Rows are points. Examples show where two turns around zero, p and q, send a point. Write where each new point lands after one turn and then the other. Backwards means that the second turn is done in reverse. Each puzzle has new turns, and all numbers are rounded.

Turn p:
[-22  -8 -25] => [ 12 -32  -6]
[  4 -16 -11] => [19 -2 -6]
[-22  21  23] => [-29  -7  23]
[-23 -16  -6] => [ 14 -22  12]
[ 34 -16  44] => [ 7 53 23]
[ 29  35 -25] => [-22  10 -46]
Turn q:
[ -5 -40  18] => [-28  -8 -33]
[ -7 -18  24] => [-16 -20 -17]
[  1 -17  27] => [ -9 -21 -22]
[-14  45 -35] => [15 19 53]
[  8 -10 -12] => [ 0 15 -8]
[ 15  40 -22] => [36 14 29]
Where do these land?
p, then q: [-14  14  -3] => [-20   0  -3]
q, then p: [-7 14 27] => [28  7 13]
q, then p: [ 45 -21 -43] => [-41   2 -51]
p, then q backwards: [-23  -6  19] => [-21  22  -1]

Turn p:
[ 35  -3 -28  21] => [-26  26 -33   6]
[-32  19  -6  15] => [ 11  24  29 -11]
[-12  19   7 -11] => [16  0 17 11]
[ 14  -6   1 -55] => [ 33 -32 -27  20]
[-24 -50  30  13] => [-18 -37  14 -48]
[19 20 -4 17] => [-17  19   0  20]
Turn q:
[ 56  14 -34 -11] => [-18  60  16  20]
[-4 14 31  2] => [ 15 -21  22   4]
[-17  -1  40 -23] => [ 11 -29  26 -27]
[-25   0 -15   8] => [-14 -16 -22   3]
[ -9 -27 -23  25] => [  5   6 -44   1]
Where do these land?
q, then p: [-27  10  63  -7] => [-25 -59 -26 -11]
q, then p: [-11  14 -48 -11] => [ 26  25  27 -27]
p, then q: [ -1   4 -10  27] => [-15 -20  13   6]
q, then p: [ 17 -29 -24  -3] => [25 24 -1 23]
q, then p backwards: [23  2 18 -6] => [-24  18  -1   1]

Turn p:
[ -6 -22 -27   7  19   2  -8 -27] => [-11 -13 -16 -19  -9 -23  29   8]
[-40   9   7 -16   4 -14  48 -31] => [ -6 -58   3 -29   7  31 -14   6]
[ 36 -19  -2  -9 -44 -12   7  20] => [ 41  17  15  17 -37   8   0 -20]
[-32  -2   1  -8  26 -26  27  44] => [ 34  -5 -27 -15  26  18 -29  33]
[ 23 -11  26  -3 -35  34 -35   9] => [  3  25  30  28  -1 -32  -6 -41]
[ 19   4   7  -2  25   2  26 -20] => [ -5 -21  18   9   4  12  21  25]
[ 18   4 -28  43   3  21 -18  21] => [-18  30 -23  28 -23 -28  -3  19]
[ 19   6 -16 -42 -33  15 -15 -20] => [  2  -7  -1  17  -8  10  28 -55]
[-37  30  33  29  33 -24 -32   4] => [-38  33   3 -37  41   5 -27  23]
Turn q:
[-53 -28 -31  31   1  18   3 -24] => [ -1 -26 -22  -3 -62 -16 -27 -20]
[ -2   4  -4  10 -27  21  45  -9] => [-12 -36  20  32  -1   8 -19 -13]
[-43   9  13 -46  15 -17 -48  27] => [-18  33 -50 -44   9  12 -11  39]
[ 21   1  15  33 -24   3   6  -2] => [ -2  -5  14  32  11 -30   7 -10]
[ 38  30   1  13  16 -31  14   3] => [ 34  28  19  17  30  10   5 -18]
[-13 -24  -2 -46  16 -32 -35  36] => [-20  33 -44 -38   4  27  31  14]
[ 5  0 -7  5  8 32  0 11] => [ 11 -31  -2 -11   6  -7   4   2]
[  1 -16  18  20   1  26  33 -32] => [-13 -25  41   1 -13 -18 -16 -24]
[ 47  24  -3 -21  -6 -21 -17 -10] => [21 29 24 15 17 14 26 29]
Where do these land?
p, then q backwards: [  2  -7 -19  63 -48  47  32  -2] => [-52 -15 -12  35 -47  21   3 -54]
q, then p backwards: [ 20 -35 -11 -41  12 -15   0  11] => [ 18  18 -13 -15  11 -38  -9 -35]
p, then q backwards: [ 14  23  10 -15  -7  -5  27 -13] => [ 12   0 -18 -21  -9   4  31  -5]
q, then p: [ 11 -15  16  40  19  32 -19 -25] => [ 31  14  32 -34 -10  32  11  -6]
q, then p backwards: [  3  18 -28 -34   5 -11  -9   4] => [ 11  14  -9  -5  14 -36  19  16]
q, then p: [ 18  11  14 -11 -31 -15 -19 -15] => [ -5  15  -3   8   7  14 -37  24]
q, then p: [ -7   0   6  58  25 -15 -18  26] => [-15   6  -7 -20 -24  38  50   9]
q, then p: [ -4   0  10 -52  16  -5 -14  32] => [ 12 -26 -37  27  38   1   3  -2]
q, then p: [-58   4   3  -9   9 -12  19 -18] => [-24  18 -18  -7   8 -17   1 -52]

Turn p:
[ -1  -6 -25 -16  26 -24 -10   0 -20] => [ 15 -35  -1  -1  16   4 -24  15  10]
[28 14 -7 -1 -9 27 -2 12 -7] => [-30  18 -18  14  15  -5  -4   8  -3]
[  0  11   2 -12 -16 -23  -9 -16   4] => [-10 -21  10  -4 -18 -18  -6 -10   0]
[  3 -29  39  47  -1  29 -10 -16 -22] => [ 15  18 -32  13 -27  26  32  13 -44]
[ -1   5 -26  -6  11   2  -8   2   7] => [  2  -8  -8   6  15   1 -12 -10  19]
[  3  14  27  14   5  40  17  -2 -34] => [-15  22 -22   1  -5  10  36  40  -3]
[-42  -6  10 -18  10 -28 -26 -22  38] => [ 42 -28  23   3 -17 -25  13 -36  15]
[-16 -36  45 -18  13 -14  -9 -33  36] => [ 44 -18  18 -14  -5 -26  38 -29 -31]
[  9  15 -10   0  -9 -10   7  42   0] => [-11  25  17   4   6  -3 -33  12  11]
[ 25  19 -33  27  -4  -3  35  20  -1] => [-27  28 -13 -27   8  22 -36   3  15]
[ -7  -2 -22 -16 -27   4  15  13   0] => [-26   1  26   5  11  14  -5  -8  10]
Turn q:
[ 13  15  10 -23  -1 -10  39  30 -30] => [ 10 -37   6 -16 -42  -1  15  19 -19]
[ -3  34   5   5  -9  -4  30 -23 -24] => [ 18 -25   7 -26  10   2  38   7  10]
[  3   1  18 -21  -7  -7 -19   7 -19] => [-29 -16  -1   0  -7   4   7 -11 -18]
[ 34  33 -15 -19   7 -14   6  -8   8] => [ -4   7  33 -24  -2  24   7  28  -9]
[-30  10  16 -20  -7  35 -12  22  33] => [-35  16 -32 -19 -13 -28 -17   8  22]
[  4 -28  -8  30  19   9 -24 -15 -20] => [ 12  22  -3  37  10  10  13 -31  -4]
[-30 -13 -21 -12 -11  11 -18 -22   5] => [ -9   3 -25  -4  17  22 -16 -20  24]
[ 25 -23  12   2 -42 -23  18  17   9] => [ -3 -41  25  26   0 -15 -26  20  -1]
[ -3 -14 -30  39   5  19 -31 -13  -9] => [ 12  32   8  26  10  10   4 -39  24]
[-30 -26  14  40  18 -17 -26  10  -6] => [ 15  14 -13  19  16 -30 -10 -46 -22]
[ 21  17 -22 -25  14  -7  21   4  40] => [  6  18  13 -25  -8  16 -23  46  -2]
[-3 -5 21  3 14  8 19 -9 12] => [  8   5 -19   4   9 -14   9  22  -6]
Where do these land?
p, then q backwards: [ 23 -44   3   6 -15 -10 -28 -10  10] => [ -4 -30  10   1  18 -41 -12  13 -22]
q, then p: [ 18   6  28  18   6   0 -25 -12  -8] => [ 13   1  -1 -30 -19  11  11  22  13]
q, then p: [-19  16  10  12  21  13 -27 -18  15] => [  0 -14  -7 -23   2 -15   0   7  41]
q, then p: [-12  10  28   8  23  -1 -22  11  10] => [ -4 -27   7 -14 -17  -1 -11  19  24]
p, then q: [  5   2 -21 -23  24  -8 -28   0 -18] => [ 12  24   5  30  -2  -1 -25 -12 -18]
p, then q backwards: [ 15  15 -14 -19 -33  -7  23   6  -2] => [ 10  18   7 -16 -24  -5 -33   7  16]
q, then p: [  0 -42  20  15  15 -22  19  14  -3] => [ -2  -9 -25   4 -13  23 -36  18 -25]
q, then p backwards: [-15   9   8 -11  -5  28 -21  -2 -19] => [ -2  20  -9   7 -15  22   7 -27  10]
q, then p backwards: [  2  15 -34   9  15  27  12  20   4] => [-29  21  15  31   5 -11   9  13  11]
q, then p: [ -5  -1 -27  12   7   0  97  -8   1] => [-26  37  -1   3  55 -17 -49  -8 -50]
q, then p: [  3   9   8 -38 -13   4 -29   0  11] => [15 -8 21 24 -4 10 23 -2 28]
p, then q backwards: [-14   4 -10  10 -44 -24  30   0  -2] => [ 19  24 -28 -25 -13  -4 -26  23  -7]
